Each row is a point. To make a cloud, some directions were put in groups of two or more. Within a group, all points are equally far from the middle, so they leave a hole (a ring in 2 directions, a hollow ball in 3). The other directions are filled evenly. Then the cloud was stretched, turned, moved and blurred a little. Count the holes, and give their numbers of directions, smallest first.

Cloud:
[[-15.3  26.8]
 [-14.1 -23.3]
 [-21.7  -8.7]
 [-24.5  10.0]
 [  3.2  30.9]
 [  9.3  28.1]
 [ -9.2 -28.4]
 [-17.3  26.0]
 [-22.1  -9.4]
 [ 31.5  -1.9]
 [ 32.7 -16.0]
 [ 30.3 -26.7]
 [  8.5  28.2]]
Holes: 1 (2)

Cloud (19 x 3):
[[ 15.2  24.3  17.8]
 [-22.3   1.6  33.5]
 [ 23.3  -5.1 -15.6]
 [-34.3 -10.4  15.8]
 [  2.3  37.1  -9.3]
 [-23.7  34.8  -7.2]
 [ 18.2   2.1  34.7]
 [-16.0 -22.8   9.8]
 [  3.7 -21.5  31.3]
 [-20.5  -7.6  34.4]
 [ 30.4   2.3  25.2]
 [ 19.7  -6.9  34.6]
 [-39.2  21.3 -10.8]
 [-20.5 -14.7  30.9]
 [-28.4  32.0 -15.0]
 [ 18.0 -14.0  -9.9]
 [-20.2 -19.7   0.4]
 [-20.3 -15.0 -10.0]
 [ 28.5  23.1  -3.5]]
Holes: 1 (3)

Cloud:
[[ -0.8 -15.9 -30.3]
 [ -4.6  45.6   8.6]
 [ -7.6 -30.9   8.3]
 [-39.5  -1.7  -8.7]
 [ 24.9 -28.1  -6.5]
 [ 35.0  12.2  24.5]
 [ -3.6 -13.8 -31.1]
 [ 16.8  -6.6  32.2]
 [-22.3 -30.4 -10.9]
 [  1.0  34.1 -11.7]
 [ 30.2  12.1  31.3]
 [ 17.7  -7.7 -21.3]
 [-22.1  19.6  22.2]
 [  0.5  -8.9 -30.5]
 [ 24.3   0.6 -15.2]
 [-32.8 -16.6  -5.4]
 [ 30.0  -6.2  -8.3]
 [ 29.1   7.1  -6.6]
 [  8.9  15.3 -20.7]
 [-26.8 -20.2 -26.7]
 [ 13.2  41.9  19.9]]
Holes: 1 (3)

Cloud (28 x 4):
[[-54.5  -7.3  27.6  14.7]
 [-13.7 -44.1 -11.1  -6.6]
 [-40.9  29.8  21.9  -8.3]
 [  8.1 -13.1  -4.0 -26.6]
 [ 24.6  17.1   4.6 -13.4]
 [ -5.0  14.2  22.5 -21.5]
 [-25.4  10.7  28.5   9.2]
 [-24.4  39.9  17.2  -5.3]
 [-30.1  -2.9   7.6   2.5]
 [ -6.8  49.6  21.8   2.6]
 [-58.9  33.4  12.4 -19.9]
 [ -1.3  21.9 -29.4  13.7]
 [-20.6 -12.7  15.2 -25.3]
 [ -3.7 -27.0   9.0 -10.6]
 [ -1.0  25.4 -20.5   5.5]
 [ -8.4   1.0 -31.7 -13.5]
 [-14.0 -23.1  42.9 -19.5]
 [-45.6   7.5 -34.0  -9.7]
 [-13.4  20.4 -37.9  17.4]
 [-33.8   8.7   7.4  17.8]
 [-10.3  13.1 -27.2 -23.9]
 [-13.1 -11.6  -6.3   0.0]
 [-32.6  37.8  17.5 -25.8]
 [ 16.2   8.3 -23.3 -21.1]
 [  2.4   7.1   2.4  -7.5]
 [ 21.3  -6.9  -8.6 -13.9]
 [ 11.0  16.0  -4.0  14.9]
 [  0.3   8.5 -30.8 -11.5]]
Holes: 0

Cloud (51 x 6):
[[ 24.7  12.1 -10.9  -4.9  -5.4  11.8]
 [  4.1 -18.9  -3.2  11.8   0.8  -6.5]
 [ 19.4 -46.0  -1.0 -37.7  -4.0 -17.3]
 [ -5.1  29.0 -35.0  49.8   4.6   5.5]
 [  6.1   6.8  -1.2  15.9   8.9   5.2]
 [  8.0  40.6  -1.1  -6.4 -11.2   0.0]
 [  3.0 -20.7 -15.3 -31.0  -8.8 -23.9]
 [  7.3 -33.7 -10.1   5.2  -5.2   3.1]
 [-35.6  10.2 -41.4   6.1 -12.7  -8.7]
 [ 35.5  10.6 -46.3  -0.2   3.4  10.5]
 [ 26.9  18.4 -21.3  -3.5  20.8 -21.3]
 [  0.6  22.5 -19.0  38.8 -13.9 -26.6]
 [-21.9  28.8 -33.0  15.9  -8.2  16.1]
 [ 24.8  15.8  -6.7  18.1 -27.8   1.6]
 [ 17.3  10.8 -12.0   5.6   4.4   6.3]
 [-13.8 -11.5   8.6 -10.3  27.9  11.1]
 [-29.1 -13.5 -25.0  -3.5  36.0  27.4]
 [ -9.3   7.9 -20.2  10.6   2.3 -22.8]
 [-18.4  39.1 -19.3   9.6  15.1  -6.2]
 [  2.7  -6.4 -48.8 -40.7  11.7  -6.5]
 [-30.0  13.6 -37.9  33.5 -11.7 -26.6]
 [ -8.1   3.7   3.2  -7.9 -24.5 -46.2]
 [-21.4  -3.6 -45.3 -37.3 -13.4 -42.4]
 [-18.6 -13.9   2.8  -7.3  20.4 -49.6]
 [ -3.0 -18.9  36.4  34.9  26.9  -7.8]
 [ 20.3 -19.2   4.6  20.7 -23.5  13.1]
 [  7.8  -7.2 -33.0   3.5  25.0 -24.5]
 [ -1.2  27.5  -0.6  -7.5  -4.3 -19.6]
 [ -6.4  23.0 -34.6  12.4  20.0  -3.7]
 [ 34.2   9.0   2.8  14.5  37.8  -7.3]
 [ 14.1   1.2  20.3   1.9  22.5  -3.8]
 [  8.8  41.8  -6.7  -9.3  -6.2 -17.3]
 [-14.2 -25.2   0.7   0.9  22.0  26.7]
 [  1.2   7.1  -7.4  -5.2  12.6  34.3]
 [ 27.6  11.7 -18.6  26.0  28.1   7.4]
 [-12.9  -9.0 -48.5 -12.9 -26.8 -13.4]
 [ 36.6   3.6  17.1   9.8   3.6  27.5]
 [-46.5  -2.3 -47.8  -6.2  19.8 -23.8]
 [-39.8   7.1 -17.4   4.7  11.5   9.4]
 [ 21.7  26.7 -30.4  16.9 -10.2 -49.3]
 [-36.4  -3.0 -29.0 -27.2  29.5  -7.0]
 [ 25.4 -24.1 -44.2 -22.1  13.2   3.4]
 [-21.8 -12.0 -37.1 -35.6  29.9 -12.9]
 [ 21.5  -2.5  14.2  -7.6   8.6 -17.0]
 [-21.7  -3.9  -2.1 -26.4  17.4  19.8]
 [  1.6  -0.8 -36.1 -20.8 -18.3 -16.6]
 [ -7.9  28.8  18.9  34.9 -11.1 -23.7]
 [-24.6  -2.7 -59.3   0.3  20.3   2.5]
 [ -5.3  14.3 -32.1  -1.8 -14.5 -49.3]
 [  9.9 -21.5 -13.4 -29.6 -19.5 -23.3]
 [-37.9  -8.0  -5.1  -7.8  29.9   1.0]]
Holes: 0

Cloud:
[[ -1.6 -35.4   5.4 -31.5 -13.4 -39.9  20.4  -2.1]
 [-13.4  17.9   7.4 -22.3   5.4  -0.7  -0.7 -31.7]
 [-22.3 -51.2  -3.9 -11.5 -10.3   5.5  27.6  11.6]
 [-10.4   4.4  40.2  12.3   4.6  33.4 -25.8  -9.1]
 [ -5.1 -11.1 -52.7   7.7   4.4 -44.1  27.9 -24.6]
 [-10.2  24.0 -41.2 -30.7  29.7   0.0  11.8  -8.5]
 [  5.9  15.9  -9.8  -0.8  14.1 -25.4  26.0   1.4]
 [ 10.0 -20.7  -5.4  -8.5  20.2  -8.0 -16.3 -38.6]
 [ -3.1 -40.0   6.6  -2.7  -2.8 -21.0  29.1 -18.3]
 [-22.2 -34.4 -48.5 -32.9  20.8 -39.6  21.8 -12.3]
 [-25.6 -33.9  20.5  -1.2 -10.2  13.6 -22.9  33.0]
 [ 14.1 -16.4  -3.9  -2.4 -11.8  35.2 -24.3  25.6]
 [ -1.7 -18.4  -5.5 -15.2 -16.8  18.8 -35.8  15.1]
 [ 17.6 -32.6   5.8  -1.8  -0.5  10.9  19.4 -31.6]
 [  9.1  27.9  23.0  24.6 -29.0  35.1 -32.3  21.5]
 [  2.8  -1.6  21.5  -1.6 -25.0   8.7  30.6 -25.2]
 [ 27.6   8.6 -37.5  -7.3 -20.1 -23.2  -6.9 -12.4]
 [-25.1  -6.5  15.9 -18.4  28.3  -3.4   8.5  32.2]
 [ 13.2 -22.9  -1.6  -1.7 -20.0 -13.3 -27.5  -3.3]
 [-30.8  -9.1  -2.2  10.6  42.1   0.0   2.7 -31.4]
 [  5.8 -30.4  31.5   0.9 -60.8   1.8  -0.1  34.4]
 [-25.0  -6.7  42.9   1.5  -7.2  39.5  17.1  -8.6]
 [ 18.2 -22.6 -34.4  -8.1  19.2 -10.1  19.1   6.7]
 [-15.8   4.3  -5.5 -16.3 -14.4 -16.1  25.6  40.9]
 [ -1.8   9.3  -1.1 -15.5  25.3  32.7   6.7 -31.3]
 [-20.5 -16.9 -20.4  -5.5   3.3   3.7 -21.6 -26.5]
 [ 16.1  10.9  11.8  13.6   4.9 -22.0  11.3  21.0]
 [ 20.6   6.1 -44.5 -15.7 -25.6 -27.0   5.0  20.1]
 [-17.0 -26.9 -34.3   1.8  -5.4 -12.7  -2.6 -36.1]
 [ 26.8 -10.0   2.9   2.4 -13.3 -15.0  -5.0 -23.6]
 [-12.2 -20.7  -0.5  16.4 -47.5 -18.2  12.2  40.6]
 [  7.5  39.5 -14.4  46.7 -11.4  25.0 -11.6  -8.1]
 [-16.3 -12.1 -19.9 -17.8  13.3  15.7  -4.6 -38.8]
 [-35.2  -1.4  16.2  -7.1   1.7  -2.0   0.7  30.7]
 [ -8.8 -30.3 -26.0   4.2 -37.3  14.9  -3.8 -12.1]
 [  0.5 -20.9 -58.3  -3.6  -7.7   2.4  12.5  20.5]
 [ 18.8 -13.4 -45.1 -19.2 -12.2  -4.7 -19.5  30.3]
 [-21.3  18.7 -36.6 -23.8  16.8  -3.6  35.0   0.3]
 [ 20.0 -18.1 -44.0 -45.8   4.0 -13.6   2.3   8.6]
 [ -2.3 -23.9  19.8  -3.2  -5.8 -40.4  23.8   6.0]
 [ 22.1  20.4   5.2  -3.8  -2.1   0.7  13.8 -14.1]
 [-36.3 -15.1  22.0 -10.2  12.5   8.7   2.1  13.8]
 [ -1.2  30.6 -24.6   4.0 -37.1  20.2  -4.2  -3.7]
 [ -4.2 -37.9 -10.1  -2.4  14.8 -30.8  36.5 -14.2]
 [  1.8 -35.1  34.7   3.0  -1.6  47.9   3.8  -0.1]
 [ 21.5   5.0  -4.8  18.1 -40.7  13.4   7.3  -9.7]
 [  8.7 -10.8 -30.2  -0.8  -6.7  26.9 -16.0 -12.6]
 [-17.2   3.7  25.4   8.4 -23.8  56.1   7.8  -5.4]
 [  1.3 -18.1   7.8   4.7   6.8 -46.4  22.0  -4.9]
 [ 19.8 -34.6  20.6  -0.2  -7.4  13.0  -0.6  -6.3]
 [-20.6   1.6  43.7   5.2  18.7  13.3  -8.3 -20.1]
 [-12.5  13.9  18.1 -11.0  14.2  14.8   2.3 -36.4]
 [-17.0 -42.6 -37.5  -6.5 -21.5  -5.9  35.9  26.6]
 [-26.8  13.0  11.2  -0.4  -1.4 -22.0  -3.5 -22.2]
 [-19.6  -7.6 -17.3  15.2 -42.4 -28.7   6.2  17.9]
 [-27.8 -10.9  48.9 -20.6   8.7   5.7   9.7  10.8]
 [-40.7   5.7 -20.1 -21.1  28.2 -21.6   1.8  -8.7]
 [-13.3   5.3  -9.8 -11.4   4.1 -26.0  39.0   8.0]
 [ 21.4 -11.2  -8.6  23.8 -23.1  11.0 -51.7   2.2]
 [-19.0 -36.5 -35.6  -8.2 -38.0 -21.9  32.4  24.6]
 [ 11.0 -19.7 -22.9  -1.7 -21.9  35.8 -10.7  11.2]
 [ -4.3  22.6 -21.7 -28.9   8.8  15.0  18.2  -1.0]
 [  1.0  -8.9  -9.8  -2.4 -11.6  32.3 -32.7   5.4]
 [ 22.3   9.6  -9.8  19.1  40.3  10.9 -41.4  -6.9]
 [ 10.6 -37.4   2.4  10.0   3.2  -6.7  13.6  39.2]
 [  8.8  41.9  -2.9  31.3   9.0   8.0 -38.9   6.8]
 [  6.8  38.9 -14.2   2.6  18.7   5.4 -19.4 -14.3]
 [-25.2  -4.7  -8.9  14.2 -26.6 -15.7  33.1 -14.2]
 [  1.8  -3.6 -68.8  -4.8  -7.1 -43.3  19.6  -6.0]
 [ 28.7   6.7 -28.6  21.1  -9.8  -6.7  17.1 -11.7]
 [ 26.4   4.8 -41.9 -15.6  -7.2 -38.1   2.4   9.7]
 [-12.5  24.3   5.6 -17.7   9.0  -7.0 -34.9 -22.0]
 [ 17.1 -29.2  -8.0  10.3  -8.2  -7.3  27.9  32.7]
 [ 31.7   5.1 -41.3  -6.2  -3.7 -25.7  -3.2 -24.9]
 [-20.7  -8.7 -22.7   5.2  -4.3  14.1 -32.4 -26.6]
 [  0.3 -16.5 -51.2 -14.1   0.9  -6.8 -10.2  34.4]
 [-14.7 -14.0   6.1  16.2 -35.2 -18.0  18.0  -0.1]
 [-31.0 -11.8  48.5   7.7 -20.9  32.7  33.9   5.8]]
Holes: 2 (2, 2)

Cloud, 86 rows:
[[ 40.2 -24.7 -36.2   0.4  10.6   3.6   7.1  -1.7  13.2]
 [ -6.3  41.6   2.7  19.7  27.6  -1.6 -15.9   3.1   6.0]
 [-19.7  14.3  19.2 -18.8 -12.4   5.5 -30.4 -34.7   9.2]
 [ -5.0  24.1  21.4  -0.5 -19.8  13.1   9.4 -11.6 -18.8]
 [-25.5 -23.5 -12.2  25.0  -2.5  -9.2 -38.5   1.1  31.8]
 [ -6.7  19.8  18.5  45.8  14.3  22.4 -46.8 -11.7  -0.9]
 [ -0.6 -15.4   1.9  33.7  10.8  15.4 -36.2  32.7 -19.4]
 [-10.6   6.0 -12.6 -20.4  -6.8  -4.8  -0.9  -9.4  12.0]
 [ 40.3 -15.1 -21.3  -8.9 -21.1  16.6   6.8  19.1  30.5]
 [ -4.6  -8.5  17.4 -29.9 -12.1   4.3 -20.6   9.2 -15.4]
 [-34.0  36.4  14.0  21.2  30.9 -25.1  10.1  -3.2  16.6]
 [ 15.0  -4.7  36.8 -25.4   1.4   6.3 -19.4 -30.8 -12.3]
 [ 25.8  14.1  34.7  -1.7 -43.9  45.6 -21.2  -7.0  -4.5]
 [ -5.9 -13.1   2.2 -13.6  23.9  21.9  16.5   1.1   3.0]
 [  8.2  10.7 -34.1  22.2  19.9  14.1 -23.5  35.4  49.8]
 [ 14.9   2.8  43.7 -23.9 -29.4  25.9 -30.7  -0.7  -9.6]
 [  1.0  -2.8 -17.0  16.4 -28.7  34.9 -59.1  26.8  -4.7]
 [ -9.4  -5.1  -0.5  27.9 -16.1  15.2 -31.5  42.9   3.7]
 [ 28.0 -10.0  16.5   2.3 -29.5  -7.2  -6.0 -18.7 -35.3]
 [ 41.6  16.3 -20.0  19.0 -14.9   3.5  -2.9 -16.1  18.8]
 [-26.9  17.1 -40.6  19.4  18.6 -11.1 -16.5   0.5   7.8]
 [ 21.9  11.6 -22.9  28.9 -27.4 -17.2  -9.0 -28.2  25.6]
 [-14.1  -2.1  34.1  -1.7  29.3  24.6 -51.9 -20.4  -2.0]
 [-23.9   4.9 -22.5   1.4 -38.3 -33.4  -7.3   4.8 -13.3]
 [-15.8  -7.1  -1.5 -29.8 -27.5  -8.4 -19.1 -20.9  -7.5]
 [ 28.1   3.5  -5.3  28.0  21.9   0.6  -4.1 -38.7  14.0]
 [-16.3 -19.8   7.4  17.6  22.6  13.0 -13.9  25.3  -6.3]
 [ 27.7  14.4 -26.5  21.7 -17.4  12.2 -34.9  14.6  -5.6]
 [ 41.2   0.0  31.3 -21.7 -35.4  25.4 -29.2  -1.4 -11.4]
 [ 21.0  17.1  11.3 -16.0   3.4  -5.2 -31.8  -5.4   8.7]
 [ 23.1   7.9  -3.0 -11.6  13.5   3.2 -28.6  -1.2  13.5]
 [ -0.2   5.5  -1.8  35.2  17.3 -36.6 -16.4 -11.2 -11.9]
 [ 20.5  18.9 -24.1  26.7  17.7  -4.1   5.7 -20.4  14.4]
 [ 28.0  15.0 -31.7 -13.7 -29.4  -9.6  -9.3   7.6  23.5]
 [ 12.3  16.9  -6.5   3.0 -59.7  -5.1  -8.6  -1.6  26.9]
 [ 27.9  24.6 -34.5   3.0 -36.7 -16.2 -17.9   0.0   9.9]
 [-22.9   7.4  22.2   3.5  50.3 -32.6   0.1 -25.7  21.2]
 [ -6.3   3.0  -4.5  15.5  36.3   7.8  -1.4  27.3  20.3]
 [  9.8   4.2  -7.0  -7.7  28.4  -1.8  23.1  10.6   6.0]
 [ 16.5  35.1   6.5  -2.1 -20.5 -15.8 -26.1  12.8   8.1]
 [ -1.7   7.8  24.0  17.9  20.7  35.9 -40.9 -18.0 -31.6]
 [ -9.7 -19.5   3.1  23.9  -2.0 -25.6  -2.2  24.4  -7.6]
 [ 25.1 -19.9 -29.9  17.4  34.2  13.4 -19.4  -8.3 -19.4]
 [ 38.4 -19.3 -78.6  21.0  12.7 -23.2 -31.7  37.8  -9.3]
 [ -0.7   8.9   5.9   2.6  -0.5 -37.3 -36.8   3.8  26.7]
 [ 13.5 -36.7  -4.5  13.8 -14.2 -11.7  -7.4  10.6 -13.2]
 [ 32.9  -7.1  21.0   4.1  12.3  19.5  -6.5 -14.8  31.4]
 [ 25.9  11.0 -21.3   6.1  -1.7   5.8 -27.0 -28.2  17.2]
 [ 37.7  21.3  -0.3  21.1 -52.6  12.7 -10.0  22.7  12.2]
 [ 55.4  10.5 -32.3   5.5 -16.3   1.0 -16.3   8.2 -18.0]
 [ 54.4  -5.9  14.8  16.8  -1.6   8.2  -8.9 -20.4 -15.6]
 [ -9.6  10.9  31.7  34.2 -21.1  23.1 -51.2  33.0  -3.1]
 [ 32.5  -8.5 -33.2   5.1 -32.3   5.2  -3.1  -1.4  -5.3]
 [ -9.2   9.5  -4.0   9.0   0.0  12.4 -17.4  32.5 -37.5]
 [ 20.3  12.9 -34.3  16.6  19.8 -17.3 -41.0  -2.7  -6.6]
 [ 29.4  26.0  11.3  -6.3 -33.8  -1.3  -0.3   2.7  26.2]
 [-10.2  33.7  10.3   1.6  14.1 -13.3 -34.1 -40.3   6.2]
 [ 29.5   6.2 -12.9 -21.0  -0.7 -35.4 -21.7  -2.1  21.1]
 [-22.5   1.1  63.7  25.8 -14.2   7.5  -0.7 -16.0  33.8]
 [  9.2 -15.7  -3.8   1.1  -5.3  -1.4 -46.4  19.9 -19.4]
 [  2.0  25.9  -0.2  55.3   5.9 -21.7  -3.7 -14.9  20.3]
 [ 24.6   7.1  15.3  14.1  36.1  20.6  -2.6 -12.9 -13.8]
 [-34.2  13.1  31.6   1.7 -49.1  16.4 -38.1  -0.3   8.6]
 [ -3.0  -9.9 -24.5  31.9   9.5  10.2 -18.6  18.0  18.3]
 [  3.1  31.9  -4.4  28.1 -35.2  20.3 -29.3  13.4  25.7]
 [-34.2  -7.1  32.1  28.4  -4.7  16.9 -39.1   4.0  30.2]
 [-26.6 -11.0   2.0   4.7  16.8 -22.2  -9.0 -13.5   6.5]
 [ 31.4  22.0 -13.7  14.3 -22.2   8.1 -37.5  18.0 -12.9]
 [-18.4 -11.6 -18.8  -4.8 -28.6 -11.5 -27.5  30.3   5.8]
 [ 24.9   8.2 -41.4  21.2 -12.7   3.3   0.2  32.7  -8.0]
 [ -1.8 -16.1  10.7 -41.7 -10.1  -0.9  -3.9 -46.0  -3.3]
 [ -8.4  40.8  15.8  31.3  36.8  -9.6 -54.8 -21.2  24.7]
 [  7.9   6.0   2.4  41.7 -29.2 -22.2   1.8  15.1  21.0]
 [ -3.1  10.2 -15.6  14.7 -17.2 -21.8 -20.9 -19.6 -15.8]
 [  0.1 -12.4  21.3  17.7  -1.7  25.8 -36.7  23.0   0.0]
 [ 22.6  13.9 -36.2   0.2 -16.4 -20.2 -57.5  16.3  10.7]
 [ -7.1   2.0  -0.8   4.9  -0.8 -11.3   5.8  -3.5  54.3]
 [-20.6  13.6  18.4  47.5  11.3 -14.8 -15.7  18.1   5.6]
 [ 11.5  -7.2   8.1  23.6 -13.0  11.5 -18.0 -25.4  13.0]
 [ -6.6 -12.7 -15.1  11.0  -6.5 -28.9 -25.1   7.6 -37.5]
 [-22.3  -2.7  -1.8 -20.5  -6.7  13.1  11.2   6.1 -10.5]
 [ 15.8 -12.7 -22.4 -25.2 -35.8  -8.2  -2.0  -6.2 -28.5]
 [  4.9  -1.4  -0.4  25.6  45.2 -12.2 -34.8   6.8   7.3]
 [ -8.3   5.0  32.3   9.7  22.7  -7.6 -15.0 -25.0   5.7]
 [  5.3  -6.3 -14.6  -0.3 -18.4  17.5 -69.0   0.0  -7.6]
 [  3.2  40.4  16.8  38.3 -23.5  -5.1 -18.9  -8.6  29.8]]
Holes: 0
